Each row of a before or after table is a point. One or more steps were done to the points. Then noise was added and the rows were shuffled. The steps act on how far a point lies along the listed directions, d1 being the first. Name the steps. A step turns or swaps two directions, mirrors them in a line or flattens them onto one, adds a multiple of one to another, or multiplies one. Angles are multiples of 10 degrees, from the lower direction toward the higher: turns from -170 to 170, lines from 10 to 170 but not 90. Use the fewest steps. Two steps may share a direction if one is a turn and the other turns, adds or multiplies; they go together, in the order done. Otherwise the lowest direction goes first.

Directions:
(1): -2.00 -2.68 -0.98
(2): -2.77 2.11 -0.14
(3): 0.70 0.70 -3.34
Before (8 x 3):
-0.35 -0.04 0.33
0.44 -0.04 0.28
0.07 -0.70 -0.15
-0.34 0.46 0.18
-0.06 0.56 -0.05
-0.51 -0.55 0.77
0.50 -0.05 0.29
-0.37 -0.69 -0.59
After (8 x 3):
-0.54 0.20 0.14
0.26 -0.42 0.34
-0.56 -0.72 -0.59
-0.38 -0.14 -0.20
-0.29 0.30 0.32
0.13 -0.38 0.29
0.39 0.33 -0.86
0.40 -0.21 -0.51
Steps: turn d1 and d3 by 80 degrees

Directions:
(1): -1.69 0.04 4.01 -1.85 -2.79 1.20 -0.08 -0.90
(2): 3.52 -1.41 1.81 -0.94 0.76 1.61 -0.81 3.16
(3): 1.46 1.24 1.85 -1.08 3.59 0.23 1.01 -3.19
Before:
1.00 -0.28 -0.17 -0.02 0.90 0.15 0.16 0.02
0.06 -0.15 0.71 -0.49 0.15 0.20 0.21 -0.35
0.29 -0.31 -0.56 0.23 0.28 0.08 0.06 0.32
-0.03 0.45 -1.07 0.39 0.15 -0.29 0.02 0.05
-1.51 0.07 -0.39 0.38 -0.64 -0.41 0.03 -0.84
-0.81 -0.01 -0.36 0.40 -0.74 -0.25 -0.02 0.45
-0.33 -0.10 0.30 -0.39 -0.42 0.29 0.08 -0.22
-1.14 0.03 -0.71 0.62 -1.14 -0.67 -0.25 -0.14
0.42 -0.40 -0.04 0.07 -0.21 0.15 0.19 0.77
-0.24 0.10 0.36 -0.06 -0.04 0.46 -0.03 0.04
-0.25 0.03 0.55 0.12 -0.36 -0.03 0.06 -0.43
-0.58 -0.09 -0.28 -0.05 -0.63 -0.11 -0.33 -0.13
After (12 x 8):
-1.33 -0.19 0.74 -0.16 -1.23 0.12 -0.16 -0.42
-0.85 -0.16 -0.06 0.29 -1.12 -0.08 -0.13 0.70
-0.65 0.61 -0.73 0.24 -0.36 -0.28 0.06 -0.35
0.59 -0.03 -0.63 0.18 1.06 -0.17 0.32 -0.57
0.13 -0.12 0.75 0.00 -0.25 0.15 -0.03 -0.13
0.03 -0.01 0.30 -0.04 0.15 0.49 -0.07 0.24
-0.48 -0.24 0.02 -0.20 -0.85 0.07 -0.42 0.15
-0.16 -0.16 -0.76 0.34 0.12 -0.10 0.12 -0.01
0.47 -0.21 0.62 -0.48 0.51 0.23 0.21 -0.16
-1.20 -0.20 0.08 0.26 -1.86 -0.27 -0.42 0.23
0.10 -0.27 0.37 -0.44 -0.30 0.42 0.01 0.14
0.29 -0.33 -0.60 0.34 -0.10 -0.07 0.21 0.74
Steps: turn d1 and d2 by 50 degrees; multiply d3 by 1.3
